Each point is reached from the start by the listed moves, each made 0, 1 or 2 times, or once backwards (-1), plus a little noise. Say if it took an odd or an even number of moves. Then give how often each move was made.

Moves:
(1): [  7.5 -12.9   5.8   4.0]
(2): [ 9.0 13.6 -3.0 17.7]
(3): [10.1  5.0 -0.8 -7.2]
Start: [  9.7  -9.5 -13.5  -5.3]
Points:
[ 18.3 -31.0  -5.1 -26.9] => odd (1, -1, 1)
[ 25.2  -0.9 -13.3  41.7] => even (1, 2, -1)
[51.7 -3.3 -8.7 28.9] => odd (2, 2, 1)

Moves:
(1): [ 15.7  -9.6 -14.4  -1.2   2.3   1.8  -0.8  -5.7   0.8 -17.5   0.7 -15.1
  -5.7 -13.6]
(2): [ 8.6  0.2 -7.9  1.7 -4.7 -4.0  2.8 -2.1 -5.1 -1.1 -0.7  5.2 10.2  5.8]
(3): [14.2 -4.2 11.2  3.9  6.0 -5.6  0.9  8.4 -3.0 10.4 -2.0  0.3 -2.2  6.0]
(4): [ -5.0  -1.6  -4.7  25.8  10.3   8.4  -5.8  -3.4  -7.4 -14.2  -2.6   6.7
   9.0 -21.8]
(5): [10.3  2.8 10.2  1.3  1.7 -2.0  0.2  4.1 -3.1 -0.6  1.1 -2.4 15.7 -7.8]
(6): [  1.7   1.7  -3.9   8.4   6.0  13.6   2.2 -15.3   1.5  19.4  -0.9  -7.6
  -1.3  -7.2]
(7): [ -4.5   4.6  14.2   3.9 -11.9  -5.5  -2.1  -8.0  -5.3  -3.2  -4.8 -12.3
   2.5  -0.6]
(8): [ 5.2 -3.1 -7.5  0.8 -8.4 10.2  2.5 12.2 -0.2 -9.1  3.0 -1.0 -6.8  9.0]
(9): [  6.8   0.1  -5.4  -9.2  14.5  -4.5 -14.5   3.4   1.7  -6.5 -12.3   0.5
  10.5  -6.5]
(10): [  1.0 -15.2  -6.6   0.7  -4.5   0.4  -0.3   7.5  -0.1  -0.2  -6.8  -2.0
   4.2   1.4]
(11): [ 9.5  2.8  1.7  9.1 -3.5  9.4 16.2  1.3 23.8  4.4 -3.3  1.1  7.8  5.6]
Start: [ 8.0 11.7 10.4 -8.9 -7.3  1.5  9.2  2.0 -0.6 -1.7  3.0 -3.5 -1.5  9.8]
Points:
[ -0.4  27.8  30.6   6.6 -13.2 -28.8 -18.9 -16.1 -22.7 -50.8 -20.4 -10.4
  60.0 -28.6] => odd (0, 1, -1, 1, 1, -1, 2, -1, 1, 0, 0)
[  3.8  24.3 -35.3  25.9  25.7   3.4   0.3 -13.3  10.6 -50.4  -8.8  48.9
  43.5 -24.3] => even (0, 2, -1, 2, -1, -1, -1, -1, 1, -1, 1)
[ 65.8  20.9  48.1  -5.4  24.5  13.2  32.2 -28.2  33.4  68.8   1.1 -43.7
  -7.3  -2.6] => odd (1, -1, 2, -1, 1, 2, 0, -1, 0, -1, 1)
[ 83.0  23.4 -14.6  -5.8  49.0  27.9   5.3 -18.7  24.0  14.2 -13.8 -15.5
  53.3 -36.7] => odd (1, 1, 0, 0, 2, 2, -1, 0, 2, -1, 1)
[ 60.0 -11.5 -22.0  25.1  31.1  57.8  13.2  43.2  50.4  -3.4 -28.8   1.7
  18.2  -2.7] => even (0, -1, 1, 1, 0, 1, -1, 2, 2, 1, 2)

Moves:
(1): [ 4.7 -0.8 -2.6 -3.5  2.1 -6.7 -2.0 -6.1  6.1 -8.1 -7.8  0.2 -3.7 -8.4
 -1.4  0.8  9.3 -0.9 11.8 -0.1  1.1  7.1  0.9 -7.2 -2.6 -2.8]
(2): [ -3.5  -0.2  -2.6   2.2  13.7   2.2  -0.7  -5.1  -2.0  -0.9   5.5 -11.1
  -3.2  -9.6  -6.1   2.9   3.5  -2.9   8.2  -0.5   3.6   3.7  -1.9   3.4
   1.2  -0.1]
(3): [  2.4  -3.6  -1.2  -4.1  -5.7  -5.5  -1.9   2.2  -6.3   1.2   6.0  -6.2
 -12.5   3.9  -3.8  -6.6   1.5  -4.9  -4.0  -5.9   1.6   5.4  -3.3 -12.0
   2.7  10.5]
(4): [-6.2  4.3 -4.6  1.3  2.5 -4.7 -5.5 -4.5 -6.9 -3.4  3.9 -3.0  0.3  1.2
 10.4 -1.9 -2.9 -1.3  1.0  6.5  0.9  3.1 -3.5  8.8 -1.5 -1.9]
(5): [ -2.2  -2.5   8.0  -0.8   5.0   5.6  -9.1   3.9  11.8   0.4   3.5  -2.4
 -12.6   4.6   5.4   7.2  -4.1   0.9  -6.0   7.8  -2.9 -11.9   8.8 -12.7
  -0.6   5.3]
(6): [-6.2  6.7 -5.2  4.2 10.3 -0.6  9.5 -2.7 -7.9  0.9 -6.1  0.1  5.5  8.2
 -5.8  3.0 18.8 -3.0  6.8  2.6  7.2  3.4  9.6  8.8 -3.2  6.7]
(7): [15.2  7.5 -1.3 -8.0  4.8 -3.8 12.8 -5.1 -0.5  4.1 -5.9 -4.8  6.4 -6.3
 -6.8 -8.7  1.0 -6.1  9.3 -3.1  2.8  6.8  1.5 -7.2  2.5 -4.8]
(8): [  4.8  -2.3  10.1   2.7 -11.3  -3.4   4.5  -9.0   3.8   0.0   6.9  -7.8
  -0.3  -4.0  -6.1  -3.3  -1.3   1.5   3.0   5.0  -6.1   5.9   4.6  -5.8
  -2.5  -1.0]
(9): [ 5.4  1.5  0.6 -0.3  3.9 -8.0  1.2 -0.7 -5.0  1.0  0.8 -3.8 -5.0  3.2
 -4.6 -2.5  0.8  0.8 -2.3 -4.0 -3.5 -1.5 -4.0  2.7 -2.5 -6.8]
(10): [  7.9   1.5   9.0   9.8   2.5   1.3   7.1   5.3   9.9   1.7  -5.0 -10.6
  14.4  -8.1   2.7  -1.0   0.9  -1.4   6.0  -3.0  10.6  -3.7  -5.1  -1.7
 -13.4  -1.8]
(11): [  6.7 -18.3   9.5  -3.1   6.7   0.0   5.9   8.1   8.5   4.4   9.1  -2.7
  -7.0  -4.6   1.0 -13.8   4.9   7.6  -6.6   2.3   6.4   8.6   7.8  -8.9
   2.4   0.7]
(12): [ -1.6   3.7   4.3   3.9  -2.7   2.4  -7.4   2.6   2.0   2.3   4.7   6.1
  -4.0   2.6   2.7   4.7  -0.2  -3.0 -11.5  -0.2   4.3  -0.1  -3.9  -2.0
   6.5   0.4]
(13): [ 2.0  5.5 -2.8  0.1  3.4  2.1 -1.1  3.9  3.8 -0.1  3.0  4.8  6.0 -3.4
 -1.1  6.3  7.1  3.4  1.5 -1.8 -2.2 -3.1 11.1  4.4 -3.4  5.4]
(14): [-6.0 -0.4 -9.9  2.8 -4.0  5.9 -4.0 -1.6 -2.3 10.8  1.5 -8.8  9.2  5.6
  8.8 15.0  6.0  5.7 -4.8 11.9 12.7  8.0 -1.1 -3.8 -0.4 -2.8]
(15): [ 1.2  5.2  4.8 -4.0 -6.1  2.3  2.3  2.6  9.6  3.4 -0.5 -7.0 -3.0  7.7
  5.8  3.8  1.7  0.4  3.3  1.3  4.1  4.8 -5.7 -0.7  2.7  2.0]
(16): [  3.2  -3.4  -0.6   1.7   7.6  -0.5   5.1 -11.7  -5.2  -5.6  -1.9  -6.1
  -4.1  -1.9   4.1   4.9  -4.2   2.0  -5.4  -1.2   0.7   4.5  -2.0  -0.3
   0.7   4.6]
(17): [ -2.4  -4.3   1.7   3.7  -4.7  -3.9  -2.2   3.5  -2.0  -5.5   3.7  -4.0
  -2.3   5.5   1.1   7.6  -1.1  -0.2   8.3 -10.5   5.1  -5.0   7.7  -3.8
   5.2   1.1]
(18): [ 0.2 -2.5  0.3  0.6 -5.0  2.2 -8.0 -6.1  7.3  4.7 -8.3 -2.2 -5.4 -1.8
 -6.6 -8.5 -2.9  4.6  2.6  2.3  4.6  4.6  3.1  1.6  8.5  3.5]
(19): [  8.4  -1.4   1.9   1.2   2.2   1.7  -0.4  -4.0   8.2   5.8   7.6   7.9
   3.6   4.4   1.7   2.0  -5.5  -2.0   5.2   2.6   1.1  -1.0  -1.5   2.0
 -10.8  -4.8]
(20): [  2.1  -1.9  -2.1  -4.7  -0.2 -14.7   5.3  -3.7  -3.0  -3.7   4.5  -4.9
   2.1  -0.3  -2.4   5.4  -3.5  -9.5   0.1   7.8  15.7   1.6  -6.4  11.6
  -4.2   0.6]
(21): [-8.2  3.8  4.4 -2.6  1.1 -1.5  3.0  0.4  8.7  2.7 -3.9 -3.1 -1.1 -2.9
 -4.2 -3.2 -4.6  0.0  4.2 -5.9  1.1 10.5  8.3 -5.5 -8.2 -7.7]
(22): [ -2.2   4.3   5.4  -5.3  -3.4  -5.7  -9.0   1.8 -14.1   5.3 -15.3   5.4
  -1.6  -2.3  -2.8  -4.5  -6.8   0.3   5.3   3.1   0.2  16.3  -5.1   5.4
   6.0   9.7]
(23): [ 1.5  1.5  5.7 -1.8 -5.4 12.1  2.2  2.5  0.4  9.1 -4.2  9.2  1.0  0.4
  5.4 -3.0  6.4  1.3 -5.4 -0.3 -6.7 -7.5 13.2  6.4 -8.2 -4.0]
(24): [  2.9   1.4   0.7  -2.1   3.1   6.4   2.7  -3.4 -12.1  -9.9  -1.3   3.2
  -4.6  -4.3   3.7  -1.7  -3.3   6.0  -1.5   5.5   5.3   4.4   0.0   1.9
  -5.5  -3.5]
Start: [  3.3  -2.7  -4.7   2.7   8.6  -3.4   0.2  -1.7 -10.1   1.9   3.8 -14.0
 -15.9  -9.8  -2.4   5.1   2.9  13.2   9.9   9.3   1.8  -3.1   0.6  -0.9
   4.3  14.4]
Points:
[ 33.9 -47.6  54.2   6.3   3.4  -9.3  28.5 -26.1  70.6  19.2  56.2 -87.1
 -43.1 -39.9 -31.5 -16.8 -50.5   1.4   2.6   7.5  44.8  30.6   1.2 -79.6
  -2.4   3.8] => even (-1, 1, 1, -1, 1, -1, 1, 2, -1, 1, 1, 1, -1, 0, 0, 1, 0, 1, 1, 1, 2, -1, -1, 0)
[ 63.6  -9.5  59.3 -17.3 -20.2 -65.8   9.2  -9.1  57.5  31.1 -19.2 -53.9
 -13.2 -54.2 -21.6 -47.4  -6.9   0.1  37.3  35.6  22.0  37.7   0.9 -24.2
 -42.1 -18.9] => odd (2, -1, 0, 1, 1, -1, 1, 2, 2, 2, 1, 0, 0, 0, 0, -1, -1, 1, 0, 2, 1, 1, 1, -1)
[ 31.3   1.0  26.6 -26.9  72.4   1.1  47.3  19.0  46.1   4.6   1.8  -5.0
 -48.9 -46.0 -45.5 -33.9  72.7  18.6  28.9 -30.2 -25.9   4.9  91.1 -57.6
  -6.2 -32.4] => odd (2, 1, -1, -1, 1, 1, 2, 0, 2, -1, 2, 1, 1, -1, 0, -1, 0, -1, -1, -1, 2, -1, 1, 0)
[-37.4 -18.7  19.1  -8.8  34.7 -10.9 -35.3  43.8 -36.8   5.0  17.5   2.4
 -59.7  -7.0 -11.7 -13.6  20.3  31.1   7.3  16.0  -2.9   8.0  57.0  22.6
  37.8  71.2] => odd (-1, 1, 0, 1, 1, 1, -1, 0, 0, -1, 2, 0, 2, -1, 0, -1, 1, 0, -1, 0, 0, 2, 0, 0)
[ -0.3 -27.3  26.8   3.0  46.2  38.2  16.7 -21.0  31.2  18.4 -10.9 -21.4
 -74.7 -26.2 -37.5 -37.3  61.5  51.5  -9.4  30.8   2.4  28.7  75.2 -31.5
  15.7  -3.5] => odd (1, 1, -1, -1, 1, 2, 0, 1, 1, -1, 2, 1, -1, 0, 0, 0, -1, 2, -1, -1, 1, -1, 1, 1)
[ 24.2  -7.6  -1.7 -24.5 -12.4 -34.2 -34.3 -61.2 -14.6  49.4 -22.9 -30.6
 -53.0 -31.1 -49.2 -46.4   5.0  15.5  71.9  17.4 -22.6  88.9  31.0 -37.8
   2.8  18.1] => even (2, 1, 2, 1, 0, 0, 1, 2, 1, -1, 0, -1, 0, 1, -1, 0, 0, 2, 2, -1, 1, 2, 1, -1)
[ 69.4  19.8  11.0  16.7  35.2 -13.6  12.3 -54.8 -27.8 -11.5   6.4 -47.2
 -19.8 -48.9  -4.8  -2.6  10.0 -14.3  60.0  16.1  29.4  12.5 -39.8  -1.3
 -55.6 -23.7] => odd (2, 2, 1, 1, 0, 0, 1, 1, 2, 2, -1, 1, -1, 0, 0, 0, 0, 0, 2, 0, -1, 0, 1, 2)
[-39.3   0.6  35.9  40.0  -2.8 -31.0 -30.0 -46.2 -29.1 -25.0 -31.6 -48.7
 -41.4 -28.4  -6.5  -2.7 -13.2  27.0  28.3  12.0  35.9  52.8  26.1  10.2
   6.4   0.7] => even (1, 0, -1, 2, 0, 1, -1, 2, 1, 1, 0, 2, -1, 0, -1, 1, 2, 2, -1, 0, 2, 1, 0, 1)
[ 39.5  -4.8 -53.8 -20.3  46.1 -52.6  25.3 -24.6 -52.9   1.4  47.9  -1.8
 -23.3   2.6 -30.0  -0.3  35.9 -47.2  11.2  15.7  38.6   5.1 -45.8  21.6
 -14.2  -0.4] => even (1, 1, 2, 0, -1, 1, 1, -1, 1, -1, 0, 1, -1, 0, -1, -1, -1, -1, 2, 2, -1, -1, 0, 0)
